Every row gives one point. Examples show where two turns around zero, p and q, send a point. Where does a point land after both, in the order given? Backwards means that the second turn is done in reverse. Each puzzle has new turns, and all numbers are rounded.

Turn p:
[33 10] -> [ 30 -17]
[13 -9] -> [  3 -16]
[ -6 -18] -> [-17  -8]
[-47  39] -> [-5 61]
[  7 -22] -> [-11 -20]
Turn q:
[ 15 -34] -> [-34 -15]
[-4 12] -> [12  4]
[  2 -30] -> [-30  -2]
[24 38] -> [ 38 -25]
[-38  13] -> [14 38]
Where do these land?
p, then q backwards: [-27  46] -> [-52  14]
q, then p backwards: [ 27 -18] -> [  7 -32]
q, then p: [-16  -7] -> [ 7 16]
q, then p backwards: [ 16 -21] -> [ -3 -26]

Turn p:
[ -7 -52  34] -> [  2 -57  26]
[ 22  33 -33] -> [  7  37 -36]
[-13   9 -15] -> [-17  13  -4]
[-1 10 15] -> [ 9  7 14]
Turn q:
[-40 -30 -16] -> [-36 -22 -32]
[-1 11 22] -> [-5  3 24]
[ -7   7 -30] -> [ -2  17 -27]
[48 12 24] -> [43  2 34]
Where do these land?
p, then q: [-27   7 -12] -> [-28  10   5]
q, then p: [ 14  20 -20] -> [ 13  25 -14]
p, then q: [ 22 -44  14] -> [ 20 -44 -18]
q, then p: [-37  41   7] -> [-18  37  37]
p, then q: [ 28 -24  10] -> [ 26 -24 -15]

Turn p:
[52 17 31 31] -> [-18 -56   5  38]
[-17  -4  -2 -31] -> [24 23 11 -9]
[-29 -11  26 -11] -> [ 12   0  26 -31]
[-17  -5 -59  18] -> [-26  38 -44  -9]
[ -5 -28  -7 -14] -> [ 23   5 -15 -17]
[16 32 10  7] -> [-16  -8  17  28]
Turn q:
[ -3 -11 -88   2] -> [-44  20 -74  -2]
[-4  2 27 22] -> [12 15 28  9]
[ 15 -16  22  -1] -> [26 -8  6 14]
[10 25 26 -9] -> [ 17  -9  24 -24]
[-18   0  14 -14] -> [-10 -17  17   4]
Where do these land?
q, then p: [ 33  12 -14  26] -> [ 0 18  1 42]
q, then p: [-10  -6  14  26] -> [-20 -14  19   7]
p, then q backwards: [-26   0 -45 -37] -> [ 25   9 -17  55]
q, then p backwards: [-25  22 -22 -41] -> [-10 -10  14  54]
p, then q backwards: [-2 -8 46  8] -> [ -6  16  30 -33]
q, then p: [ 29 -20  21  18] -> [-11 -26 -12  32]

Turn p:
[ 16 -18   4   8  31   4  -7  -6] -> [29 -7 -1  5 21  7 15  8]
[  6  31 -13 -28  -1 -14  17 -15] -> [  7   5  19 -25 -15  -9 -14 -33]
[-13 -38  -3  -7   8  10 -23  53] -> [ -4 -15 -18 -10 -18  15  22  59]
[ 3 -4  2 12  6 43 -8 11] -> [ 10  21 -30   8   5  21  -4  17]
[-32  26   3  -7  -3 -22  18 -36] -> [-29  13  26 -14  11  -9   6 -42]
[ 10 -20 -19  11  -9  11 -24  -9] -> [  3 -18 -28  -1  20  -4 -13  11]
[  1  10  11 -11 -23 -17  44 -31] -> [-15  -8  25  14 -11   8 -11 -52]
[  3  29 -14  22  -5 -22  31 -16] -> [ -1   9   2  12  -8 -31   6 -44]
[  6 -17  29   0  -4   7 -48  49] -> [ 0  1  4 10 -5  2 -8 76]
Turn q:
[-18 -14  12  -4   5  -7  49  -1] -> [ -4 -16  22  10  -1 -25  40  -9]
[  4   3  -2   2 -12 -10  -6  22] -> [-19   1  -3  -4 -11  -8 -14   7]
[  2  15  30 -12 -17  15 -10   2] -> [  7   2  30   6  -5   5 -29  -6]
[ 25  22 -10  -7  -7  -3 -17 -12] -> [ 24   6 -13 -16  -3  -1 -25   8]
[-16 -46  -9  -7 -13  23   5   7] -> [-13 -13  -3  33 -27  24  23  -2]
[ -2  10   4 -11  -4 -21 -21 -17] -> [  8  -1  -7 -21   0   2 -16 -24]
[ 44 -29 -10 -12 -17  13  27  10] -> [ 16 -22 -16  38 -27 -22   0  26]
[-19  27  -8 -11 -19   6 -10  -6] -> [  6  12  17 -27 -18  15  -6  -1]
[-13  -4   2  -8  97  -4   2   8] -> [-14 -43  -7 -13  80  16  27   9]
[ -7  16 -10  70 -13 -11 -18 -13] -> [-12  73 -20  -6  11  -6   2  -7]
Where do these land?
p, then q backwards: [ -2 -28  11 -12  32 -26   3  -3] -> [-21   4   0 -23  24  17  29  -8]
p, then q backwards: [  9   0 -35  30  29   2  -4 -45] -> [ 13  -4  10  13  40 -34   3 -44]
q, then p: [ 11 -16  -7   6 -24  13 -31  38] -> [-35  17 -32  -6   3 -15  -6  28]
p, then q backwards: [ 24  11 -15 -30 -11  30  11  22] -> [ 13   8 -22 -20 -35   5 -30 -12]
q, then p: [  0  -3   9 -31 -32 -17 -23  11] -> [-30 -20  -3  -7  24   3 -30  15]
q, then p: [ -7   8 -12  37  -5 -27  12 -16] -> [  2   9  19 -20 -15 -21   1 -36]
p, then q: [-19  31  -6   9  -2 -32 -19   2] -> [-15 -13  10 -31   5 -23  -3 -28]
p, then q backwards: [  4  14  54 -11   1  34  34   1] -> [-23  -8  16  17 -27  52 -28 -13]
p, then q: [-19 -16   1   3  13  22  18 -10] -> [19  3 12  3  3 12 26 19]

Turn p:
[ -1  43  -3  31  -1 -25 -13 -36  -1] -> [ 31 -20   8  38 -28 -25  16 -20   3]
[ 39  -7  14  -4   5   1 -18  39   0] -> [ 19  12  -9 -20  11  -8 -30  34  21]
[-37   0 -11  29  29 -34   3 -36 -10] -> [-30 -31   2  41  -7 -34  20 -21  -7]
[-42 -22  12  15 -30   8 -30 -28  18] -> [ -7 -30  57  -3  -3   6  18   5 -32]
[ 29  36  25 -29 -14   6 -10   5 -36] -> [51 39 -9  6 24  0 16  7 11]
[ 19 -28 -40   1   5  29 -39   0 -39] -> [ 11 -14 -13  27  42  19 -42  19 -33]
[-12 -38  42 -29  10  11   2 -19  31] -> [-20 -25  19 -48  28   9  32   3  14]
[-11 -10  23   4  -9  31  41   2 -37] -> [-12  25 -30 -11   4   8  37  17 -36]
[-40  42 -40  10  23 -32  32  29  38] -> [-48  17   3  31 -60   3 -12 -30  41]
[ 31  -5  13 -16   7  30  17  12  11] -> [ 10   4 -28 -33   6  24   0  13  14]
[ 25 -11 -34 -12 -25 -25  15  32  24] -> [ -4  23   1 -28 -16  -1 -53 -26   5]
Turn q:
[  1   3  10 -37  11  47 -33   8 -30] -> [ 21 -51  30 -15  32  -5  14 -19  -7]
[ -1   9  31 -51  11  38 -34 -37 -14] -> [ 25 -26  43   7  28   5  31 -55   2]
[-15  30 -13  36 -17 -15  15  39   9] -> [  3  30 -21 -25 -10 -21 -13  40 -25]
[  5  25 -29  -3   9 -16  40  32  24] -> [ 16  27 -38 -19   8 -19 -18  27  27]
[-14 -29  -2  25  36 -29 -12 -32 -20] -> [-26 -19 -15  45 -32  -4  32  -1   1]
[ 15  24  11  24 -13  -9  11  29  33] -> [ 22  33  -3  -5 -10  -9 -38  20 -12]
[  9  20  16 -20   7  37  -9 -33 -10] -> [ 30  -8  17   9  28  19  23 -27  -6]
[ 24 -52  11   9  19 -26 -11 -12 -16] -> [-22 -36   0  32 -39  18  -9  -6  16]
[-11 -16  17 -25   5  74  -5 -22  -2] -> [  6 -21  50  13  58  20  19  -6   4]
[  7 -30   1  15 -14 -37  20 -20 -39] -> [-29  -8 -15  -3 -46  38  18   4   8]
[-27   6  -1  -6 -21 -24  12  26  31] -> [-16  37   6 -24  -8 -29 -15  10  10]
[  7  10 -52  31 -34 -38   6  22  34] -> [-31  39 -53 -17  -6 -12 -44  12 -17]
Where do these land?
q, then p: [-18  -9   5  30 -22  -3 -14 -16  -9] -> [ -7  24  -1  18  -1  -1  25  10 -26]
q, then p backwards: [ 13 -18  -2   7  55 -12   1  14  25] -> [ 13  26 -10  27  39 -22 -27   9  -9]
p, then q: [-11 -16  13  -6  32 -17  55  42  29] -> [-30  46   4 -31  29 -46  14 -16  13]
q, then p: [  4 -14  25  -4 -44  -3 -46  -9 -41] -> [  4   8   9 -14  46   6  45   0 -47]
q, then p: [  1   3  29   5  24  23 -18  49  -2] -> [  8   8   3 -30  24 -43 -22  26   8]
q, then p: [  9  21 -18   4 -31 -18   2  -1  14] -> [ 18   9   7  33  11  18  -1 -18   5]
q, then p: [ -7 -26   8  16  22  48  24  35  17] -> [-20   3   1 -13  -6 -17 -20  58  35]
q, then p: [-36   0 -20  -7 -10   2  -9  -5 -37] -> [-40  22 -13  -5  14   3  18 -23  -8]
q, then p: [ -5  36   5  25 -26 -15   9 -23 -46] -> [ 13  43 -35   1   6  30   9 -20 -31]
p, then q: [ 14   7 -35   7 -41 -12 -13 -20 -52] -> [ 23 -32 -35  15 -31  28  20 -12 -38]
p, then q: [ 28  10 -12 -40   1   2  28 -57  29] -> [-10   5  -8  39  39  43  11 -34  34]
q, then p: [  9   7   2 -38  41   5 -19  -8  72] -> [ 22 -64   8  13 -23 -46  -4 -11  36]

Turn p:
[-39 -26 -31  29  22 -15 -37 -36  -6  -9   9] -> [-12  20  40  12   5  51 -33 -22  12  19 -24]
[-37 -10 -12   2  -5  11  19  51 -34  20 -30] -> [  1   4  20  -6 -30   7  26   1 -71  -5   8]
[ -9  25  35  19  10  20 -21  46  16 -31   5] -> [ 13  27  -7 -40  35 -12  20  34 -16  18 -23]
[ 45 -37   8   3  14 -10   2  -8  17   0  23] -> [ 37 -20 -19   3  -7  16 -22  18  36  -8   1]
[-30  -5   2  11  13  20  48  18  10  -5  20] -> [ 13  20  -1 -35  12  19   7 -10 -21 -33  29]
[ 30 -26  34  28   1  12 -14 -35   3  24  20] -> [ 44 -15  20   9   8   2  -4   3  48  24  21]
[-34 -10  20 -37  29  16   9   3 -34  18 -27] -> [  4 -39   8 -12   5  -2  -1 -37 -55  16   7]
[ 20   8  20  18 -14 -40 -22 -17   7 -13 -46] -> [-38 -26   8  -8 -19  -4  11  28  34  35 -16]
[-44  -4 -30 -27 -38  20 -15 -23 -14 -31  17] -> [-12  39  15   2 -11 -18  -9 -62  -2 -14 -34]
[ 40  38 -18 -20 -25 -58   2  -3  35  25   4] -> [-45   3 -44  34 -19 -27 -24  38  28  -3  25]
[ 23  33   9  15   7  14  38  42 -17 -14  30] -> [ 17   6   0 -14  29 -22  16  40 -18 -51  10]
[ 36  14 -37 -39 -13  11  -7 -39  18  17 -25] -> [-22 -19 -41  55  -7  -9  15 -30  26   1  -2]
Turn q:
[ 11 -38  -2  -8 -37  24 -14 -10 -14 -16 -32] -> [-15  -9 -39  18  -8 -16  17  24 -44  -9   3]
[-21  21  24  13  33  30 -13  21   3 -20  42] -> [  5   7  15 -42  31  12 -49 -24 -13  -2  -9]
[  3  11  56  -4 -36  35  -1  40 -12  -2   9] -> [ 14 -29 -44 -36  10 -13 -40  18  -1 -28 -21]
[-14  11   2  16  24 -39 -16 -44   5  18 -26] -> [-17  40  31  -3 -22   8  16  24  21  11  33]
[ 26  19  -7 -62 -17  29   5  11  -3 -29   7] -> [ 34 -19   1  15  26  -4   9  18 -27 -16 -58]
[-29  34 -14  11  -1  40  48 -17  17  16  51] -> [-23  -4   2 -13  -4  47 -28 -32  22  30 -60]
[ -4 -44  33  -7   6   0   0  19   3  -1 -25] -> [ -5 -16  -4 -18 -24 -45   0  -1 -20 -17  16]
[-14  28 -23  38   1  19  -5  12  20  12  24] -> [  6  16 -11   6   3  33 -40 -27  13  25   0]
[ 63 -33  10 -17 -25  -5   5  -9   8 -20 -10] -> [ 16 -17 -20  16 -14   2  44   2 -25 -53  -1]
[-15  30   6  27  44  24  17  14 -35  25  28] -> [  6  -4   3 -58  23  20 -12 -22  20  46  -1]
[  1   1 -13   3  -2 -30  15   4  -3 -25 -28] -> [  1 -27  22  25  -5   2   8  16   0   1  24]
[  0 -27 -36 -10  -6 -74 -11 -37 -11  -1   6] -> [-34  19  26  48  16 -10  52   0  27 -12  28]
[ -7 -13 -37   0  16 -54 -30  -4  23  42 -45] -> [ 13  42  18  42 -32 -35  22   4  26  24  44]
Where do these land?
p, then q: [ 32   2  21 -44 -14  30  14  45  -1   8   2] -> [ 10 -32   3  39  23   7  52 -12  15  -2  22]
q, then p backwards: [-20 -33 -58  10   3 -35 -35  -6  26 -12 -24] -> [-16  30 -33   1 -30   7 -13 -12 -14  71   8]
q, then p: [ 25 -22 -44  46 -28 -13 -34 -22  17   0  -3] -> [ -1  48  38  20  38   9  16  -2  18 -41  10]
q, then p backwards: [ 20  60  -6 -23  22  15  39  29 -22   7  14] -> [ 22 -41  41  20  37  25 -32 -13  -8 -29  -2]
q, then p: [-27   1  20  -1 -15  22  12  -5 -36  -8 -13] -> [  6   3  -5   3 -24  12 -15  -8 -48  10  -5]
q, then p: [  2  13  15 -14  19  17  22  11  -9  43  15] -> [-18 -23 -43  14 -21  -4   3 -15   6  14  13]
q, then p: [ -1  15   2 -43  -2  15  10 -26 -15   5  25] -> [-24 -30 -17 -17  -1  14  30  -2 -27   9   5]
q, then p backwards: [ -2 -15  -8  13 -43  -2   5 -13  26   7 -62] -> [ 32 -11 -28 -11 -28 -35   0  28   7  42 -21]
p, then q: [ 13  45  18 -25  38   5 -14  28  -1  48  24] -> [ 17  10   6 -18  45  -4  22 -44  20  26  47]
q, then p: [ 14   5  13 -13  -4 -36  13  19 -26  19  15] -> [  0  -5 -41 -21  -5  27 -16   5  17  -9   8]
p, then q backwards: [ 17 -51 -16  39  44 -24 -22 -36  17 -31 -15] -> [  1  74  -3  23 -15   4  55 -18   6   0  27]
q, then p backwards: [ -9 -10   8  34  10 -33 -47 -38  20 -55  -6] -> [-38  28 -40  36   6 -22  42   9 -13  36  27]
p, then q backwards: [-13   6  27  -8 -18  12  46  14  25   1  20] -> [ 21 -23  37  20  19  -7 -32  11 -13  18  -3]
q, then p: [-53 -15   8  28 -12  27  -8   2 -20 -31  11] -> [  3  14  29  13   9  13 -34 -26 -42  31 -18]

Turn p:
[ 32 -39 -11  22  22 -29  29   3  14  15   9 -29] -> [-21  31  11 -23 -11  13   6  53  -8  -3  -6  38]
[-14  32  -5 -27 -14  39 -48  13   1  14  44 -16] -> [  4  -4  15  53 -13  24 -13 -27 -17  40  13 -42]
[-31 -54  29 -33   1 -16  10   9 -12 -10 -35  57] -> [ 32  11 -28  23  28 -30 -12  -7  45 -60  12  30]
[-32  22   7 -14 -19   0 -35 -68  -4 -19  21   6] -> [ 24 -24  31   5  25 -22 -36  -4 -11  -4 -12 -63]
[ 40  -2   3  10  43 -31   0 -13  36  -7 -28 -16] -> [-23   4 -21 -40  -7  38  -3  37   8 -23 -31  -2]
[ 16  14 -24  10  15  28   0  -6   1  26  37  -8] -> [  1  13  24   3 -28  15 -12  -8 -20  39 -19   6]
[  3  -1  -1  10 -10  47  27  13  21   9  -5  -7] -> [-24  12   3  -6  -2  -4   4 -21  29  40   1  15]
[-15  22  35  18 -13  29 -49 -19 -28  -9  29 -11] -> [-15 -37   5  41  22 -16 -25 -15 -38  22 -13 -28]
[-28   1  45 -40 -32 -33  15   4 -16 -57   0  47] -> [ 31 -32 -22  30   3 -64  19  10  38 -47  14 -27]
[-13 -10  30 -59 -21 -14  17 -11 -53 -33 -37  29] -> [ 34 -14   1  29  36 -36  44 -18  30 -61 -11  -7]
[ 10 -27 -41  26  10 -19  18  26  23   4 -28 -40] -> [-17  15   0 -44   7  39  19  30   2   9  31  35]
[ 31   5 -34  28  -4   4 -14   8   2   0   2  10] -> [-11 -22  15 -20 -30  20  -8 -11 -13   2   7  20]
[ 11  21  -8  22 -14  -6   6  16  14  52  -3 -13] -> [-29  35  -6 -21 -21   6   5 -20 -29  13  16  -1]
[-10  15 -25  27  37   0  24  27   2  17  -4 -11] -> [ 14  15 -27 -29 -10  17  13   3 -18  35   0  27]
Turn q:
[-25   0  19  52  10 -13 -22  16  45  42  32  32] -> [ 62  12 -43  13  25 -30   7 -37  26 -21  18  -8]
[ 28   6  24 -22   3  -7 -21 -40 -34 -16   0 -28] -> [-21 -43  13 -21  -1  39  32   7  -1  23  -3  13]
[-27   7 -32  26   1   1 -34  -5  53   4  16  32] -> [ 57  34 -38 -11 -11 -31  -3   5   5   7  19  13]
[ 35  14   6 -29 -16 -19   8  55  -4  10  -1  31] -> [-11  36  29  30  37  -3   6 -24 -26  26  -3 -23]
[  8 -33 -16  -7   1 -37  22  22 -34  11   7  27] -> [-31  44  -2  10  30  13   2  -9  19  -5 -36  -4]
[-44  20 -11  34  19   1 -18  29  21  29  11 -19] -> [ 31   5 -39 -13  -6 -25   2 -11 -15 -43  15 -34]
[ 41 -21  23 -23  25  15  37 -31 -17 -49 -36 -37] -> [-52 -45  27   9 -10  57 -35  23  -3   8  12  28]
[  2   1   8  -9   5  53   5 -35 -44 -15 -19  -5] -> [-14 -51  17  -8 -16   2 -12  20 -17   2 -40  30]
[ 32 -26 -15 -21 -27   1  18  23  10  42  16  -2] -> [ -2  25  34 -10  11  -4 -24 -31  24  20 -13 -36]
[-58  -8  12   5   5  11 -31  27  39   3  24  19] -> [ 23   2 -59  16  -3 -54  -1  -2   5   8  14 -19]
[ 28  18   0  22   1  24  11 -23 -27 -39 -21 -17] -> [  6 -30  31   5  -9  35  -4  38 -20 -13  -8  23]
[  5  32   6 -31  17   7  42 -52 -18 -17 -14 -15] -> [-34 -24  25   1 -50  28   6 -13 -17  -5  -1  42]
[  0  -8   0  -3 -50 -25  22  21  -5 -10  23  -4] -> [-11  26  26  26  -5  -5  22  12  30   4  -3 -32]
[-32   2 -35  17  20  -9 -45  27  35  14  27   3] -> [ 40  33 -58 -23  -1 -19   1  -1  -9   0  13 -29]
[  5  -2  12 -13 -14  -2   5 -34 -19 -10 -67 -19] -> [-43 -27  37 -25   8  -3   1  24  -4 -11  18  37]
Where do these land?
q, then p: [ 32  42   2  30 -45   9 -22  18 -34 -26  32   7] -> [-54  12 -23  -4  -2 -10  51   0   0   7 -31  47]
q, then p: [-37  12 -23 -23 -32 -16  -9  16   1 -34  23 -17] -> [ -9  20  -2 -11  -9 -17  47   0 -18  25  44  -9]
p, then q backwards: [ 33 -18   7  12 -10 -17  54 -55  31  -7 -30   1] -> [-22 -39 -41   2 -41 -10  -2 -23 -36  37 -31 -14]
p, then q: [ 24  16 -39  43  13  15 -29  32  -5   5  13  -6] -> [  2 -15  13 -11   8 -39  -3  -2  22  16 -62   3]
p, then q: [-33  39   3   7  33 -33  -4   8 -13  35   8 -30] -> [-11   5  30 -26  -9  29   8  -5 -41 -21 -45 -20]
p, then q: [ 38 -35  28 -13   2 -22 -25   9   4   5 -22 -34] -> [  4  -7 -33  38 -20 -22 -17  35 -29 -25  -7  -4]
p, then q: [ 26  14  22 -22  23   5  10 -25  21 -19  -9  35] -> [-11   9  17 -19   1 -13 -20  34  -1   8  50   9]
p, then q backwards: [-44 -43  30  -2  19 -42 -12  -6  45  -2 -24  26] -> [-27 -56 -22  54  24  -9  -7  22  33  -4 -25  -3]
p, then q: [-18 -28 -51   5  18  -2  32 -10 -48  30 -17  -7] -> [ -4  -7  19  34  18  24   6 -43 -34  24 -24  45]
q, then p: [-28   2  27 -21  30  37  28  25  -2 -15  -1  -6] -> [  4 -23  19  -8  37  -3 -21   7 -34  -8  36  21]
p, then q: [ 31 -36  21 -12 -19 -22 -17  -3  21  42  32  11] -> [ 27 -12  -8  26  -1 -25  52  40 -18 -11  14 -13]
p, then q: [-17  17 -22 -21 -18  46  16  25 -24  10 -26  -3] -> [ 16 -10  14  -3 -29  18 -12 -42  28 -10  -4  41]
p, then q: [ -8  18  -5  16 -14  43 -22 -32   4 -24  21  21] -> [ -6 -27 -12 -41  32  -4   2  -6  40   8  17   2]
